Every row gives one point. Any point is a mix of the corners, with weights that add up to 1. It lies inside the corners' shape when no weight is negative. Is each point inside? If not, which corners have a negative weight?
In the rows, 128 means zero.

Corners:
(1): [105 129]
(2): [183 146]
(3): [83 85]
Points:
[176 143] => inside
[105 125] => inside
[94 93] => inside
[175 143] => inside
[135 149] => outside (3)

Corners:
(1): [132 117 125]
(2): [122 181  75]
(3): [150 175 122]
(4): [207  48 129]
Points:
[140 171 103] => inside
[147 157 121] => inside
[137 151  93] => inside
[134 122 120] => inside
[137 129 120] => inside

Corners:
(1): [103 100 113  86 134 148]
(2): [128 120 210 244 153 118]
(3): [104 211  97 193 145 118]
(4): [116 113 119 155  99 152]
(5): [146 137 103 105 116 115]
(6): [162  98  91 151 163 120]
(7): [ 93 109 124 146 112 103]
Points:
[ 97 142 157 189 116 109] => outside (1, 6)
[126 111 100  97 113 126] => outside (2, 3)
[ 98 151  70 156 139 135] => outside (2, 5)
[ 74 160  72  71  93 131] => outside (2, 6)
[117 114 133 160 132 137] => outside (5)
[135 140 118 138 126 118] => inside
[142 175 104 187 144 124] => outside (1, 7)

Corners:
(1): [ 35  55 176 167  78 111 240 115 228]
(2): [107 185  88 160 109 102 118  83  87]
(3): [128 109 126 122 118  55  88  65  92]
(4): [ 82 116  99 149 140 100 102 121 141]
(5): [117 149 119  85  90 149 111 105 155]
(6): [149 199 163  96  92 101  78 167 144]
(7): [139 131 151 118  97 192 117 174  97]
(8): [128  53 120 171  81  79 191 111 225]
(9): [137 161 183 152 117 202  82 124 135]
(10): [126 146 114 104 152  73 144  99 124]
Points:
[123 146 130 126 112 125 122 127 120] => inside
[116 133 142 133  96 129 138 120 143] => outside (4)
[116 119 131 108 109  98 133 117 141] => outside (2, 9)
[117 113 154 121 103 125 136 139 163] => outside (2)
[115 133 135 135 109 144 128 138 148] => outside (3)
[112 125 128 144 106 109 114 108 137] => outside (10)
[125 102 129 139  96 109 142 115 162] => inside
[120 128 136 139  96 105 137 123 160] => inside

Corners:
(1): [137 118 160 167 178 156 144  52 151 149 118]
(2): [141 102 165 162 147 155 134 162  87 157  99]
(3): [135 144 194 205  90 139 110 161 143 193 113]
(4): [158 134 234 143  99 134 130 134 102 144 148]
(5): [138 172 141 150 147 208 113  89 171 164 163]
(6): [ 73 147 144  76 151  87  40  95 152 124 122]
(7): [195 104 169 100 146 124 147 132 137 168  79]
(8): [149 109 166 135  32 121 106 136 107 122 128]
(9): [150 150 131 108 170  89  35 112 144  71  93]
(10): [108 220 111  91 166  88 100  80 133 132 127]
(11): [105 154 119 144 181 117  96 126 183 130 179]
(12): [ 80 167 156  90 169  80  90 153 174  50  67]
Points:
[127 136 161 128 145 107 105 129 130 127 105] => outside (5)
[123 152 139  99 150 119  80 121 146 119 129] => outside (1, 3)
[178 128 159 197 187 180 156 115 123 192 140] => outside (6, 8, 12)
[135 144 146 117 152 135 111 102 145 130 128] => outside (3)
[130 156 146 106 148 111 100  99 155 119 127] => outside (2, 3)
[147 144 166 146 138 133 114 127 137 137 127] => outside (6)
[136 129 174 147 123 139 110 131 145 139 117] => outside (10)
[136 154 144 135 158 139  96 116 145 158 148] => outside (1, 8, 12)
[115 139 156 115 130 112  85 117 140 134 122] => inside

Corners:
(1): [115  74 129  82 128 113 138 151 149 138 127  93 123 127]
(2): [147 150  94 119  83 142 158 165 151 134 108 177 118 109]
(3): [151 116 149 116 165 129 144 125 118 160 123 119 131 105]
(4): [110 155 157  81  91 149 116 108 120 126 119 154 151 113]
(5): [158 155  98 184  37 138 176 126 117 121 137 160  88 125]
(6): [ 88  76 118 123 191 110  77  93 133 109 129 131 140  52]
(7): [123 102 105 131  90 168 203 144 114 119 118 209  99 191]
(8): [181 157  43 166 160 185  83 149  64 166 148 152  32 188]
(9): [ 95 145  97 191  96 173 170 124 115 171 120 166  84 142]
(10): [119  81 145 143 171 181  61 117 136  99  92 108 148  75]
(11): [112 125 128 117 165  80 142 120 186  81 118 119 179 112]
(12): [ 90  93 120 109 147 128 171 120 151  93 145 100 169  74]
(13): [173 132  48 205  91 193 125 126 104 200 162 169  67 178]
(14): [133 116 145  82 113 154 149  71 194 109 111 121 114  92]
(15): [120  56  33 151 195 143  75 106  97 126  72 123 123 130]
Points:
[120 118 116 125 141 138 118 110 129 120 110 147 124 104] => outside (1, 12, 13)
[148 158 111 158 100 172 125 116 134 130 129 175  91 137] => outside (1, 3, 12, 15)
[137 127  93 143 119 154 135 136 110 138 124 146 107 144] => outside (6, 14)
[123  91 105 141 135 151 132 116 137 138 128 107 125  76] => outside (4, 7, 8, 11)
[127 108 105 138 104 124 177 127 151 128 126 145 124 112] => outside (4, 8, 10)
[132 119  81 147 120 135 145 140 116 146 132 147 111 139] => outside (10, 14)

Corners:
(1): [140 144 100 146  98 135 160 128 136 123 149 103 167 153 154 113  70 127
 109 120]
(2): [137 132 129 106 103 130 177 135 131 131 120 104 163 146 132 139  89 126
 115 174]
(3): [165 146 139 122 102 136 136 106 127 135 102 130 128  33 119 144 138 119
 120 163]
(4): [136  94 139 133 249 106 156 149 142 112 121 122 125 131 113 182 142 206
 114 152]
(5): [128 149 109  89 142 112 130 130 118 165 133 139 113 134 141 137 125 139
 156 161]
(6): [178 144 120 135 101 120 124 139 133 134 104 106 127 153 116  98 136 113
 120 142]
(7): [146 114 108 132 132 157 125 114 162 120  92 145 110 116 114 120 145 152
 141 148]
(8): [133 145 116 103 180 120 176 146  84 196  87 117 113 116 127  84  80 102
 101 134]
(9): [122 113 107 129 177 127 125 154  81  99 123 123 113 137 124 102 120 128
 149 143]
(10): [158 139 110 159 129 129 112  49  68 122 133 169 115 151  96 107 145 117
 140 108]
(11): [136 102 107 161  97 134 133  85 101 144 117 138 115 105 109 150 121  91
 102 126]
(12): [170 119 104 113 127 107 138 152 140  94  92 137 123  97 120 140 134 199
 158  89]
(13): [146  69  92 149 119  97 127 141 151 124  98 131 182 111 145 119  86 132
 113 135]
(14): [120 112 149  78 136  99 126 142 174 131  96 124 120 114 110 126 129 192
 107 139]
(15): [126 112 172  85 108 123 134 151 162 143 105 129 142 106 145 129  83 123
 148 151]
(16): [141 134 170 160 108 117 142 108 147 118  95 143 118 142 144 151 149 157
 139 177]
(17): [125  99 104 115  95 105 126  41 126 134 115 140 122 128 144 121  41  82
 102 153]
(18): [131  89 125 158  99 118 125  76 154 112 108 116 123 130 119 132 136 130
 155 169]
(19): [136 131 103 144 142  89 133 152 167 104  98 165 130 145 134  93 146 141
 155 106]
(20): [146 155 108 152 107 155 106 150  96 121 111 139  97 124  80 118 116 134
 184 146]
(21): [144 131 176 121 123 113 154 124 143 111 191 151 102 139 141 105 118 140
 130 170]
Points:
[144 124 122 130 130 121 133 124 129 131 112 133 122 119 125 121 121 133
 131 140] => outside (2)
[142 123 120 130 122 119 137 115 138 128 115 136 129 137 125 124 117 142
 129 135] => outside (3, 9)
[135 128 121 139 144 109 131 108 112 139 132 132 118 135 126 118 116 119
 118 153] => outside (2, 7, 12, 15)
[135 131 116 129 118 122 132 114 126 128 103 134 119 140 122 117 119 129
 143 137] => outside (3, 4, 13, 21)
